Rows are points. A path goes straight from each point to the next, and from the last back to the first. The post is the endless flat space through its rows: a point in 2 columns, a line in 3, a plane in 4, and so on, so that a path can go around it. How many times does the path go around the post? Going back the other way cancels.
In the rows, zero is written as 128.

Post, 2 rows:
[[118 142 132]
 [206 156 165]]
Path, 21 rows:
[[173 213 166]
 [151 200 135]
 [113 172 197]
 [203 120 211]
 [155 107 131]
 [160 161  87]
 [129 181 123]
 [157 153 116]
 [154 102 122]
 [121 104 161]
 [203 164 201]
 [129 193 126]
 [201 172 104]
 [189  91 124]
 [175  91 152]
 [211 133 136]
 [215 180 140]
 [134 202 184]
 [139 135 185]
 [112 113 138]
 [157 153 187]]
Times around: 0

Post (8 x 9):
[[152 100 107 121 103 123 209 137 211]
 [152 144 172 108 184 126 147 117 195]
 [120 103 133 165 144 168 101 171  86]
 [ 83 147 185 127 165 182 131  68 198]
 [100 122 140 130 182  97 202  54 171]
 [138 127 122 148  99  76  41 192 109]
 [146  76 174 122  85  71  77 182  89]
 [106 126 145  78 136 187  20 140  51]]
Path (21 x 9):
[[128 113 164 109  84 175 102 221 174]
 [134 153 167 140 112 149 111 189 157]
 [182 156 177 160 167 107 187 110 212]
 [100 161 121 135  66 181  89 143 102]
 [ 94 121 173 121 226  72 219  85 140]
 [ 92 109 147  92 130 155 146  97 181]
 [ 94  74 123 113  74 211 112 131 157]
 [179 104 113 199 191 137  79 160 102]
 [138 162 159 121  47 198  62 143 185]
 [147 165 150 214 157 142 117 129 119]
 [156 115 174 219 203  86  77 121 150]
 [160 145 142 108 122 124  85  70 110]
 [138 100 151  81  73 144 173 130 166]
 [155 134 230  98 152 120 196 161 239]
 [ 86  88 199 177 171  84 190 143 241]
 [ 95  78 170 138 120 103 145 146 195]
 [ 87 147 188 118 181 150 138 121 183]
 [ 54 137  81 178 135 165 100 128  72]
 [114 116 104 110 126 164 118 159 151]
 [105  78 223  68 161  86  68  89 180]
 [ 41 140 122 100 177 176 115  57 155]]
Times around: 1
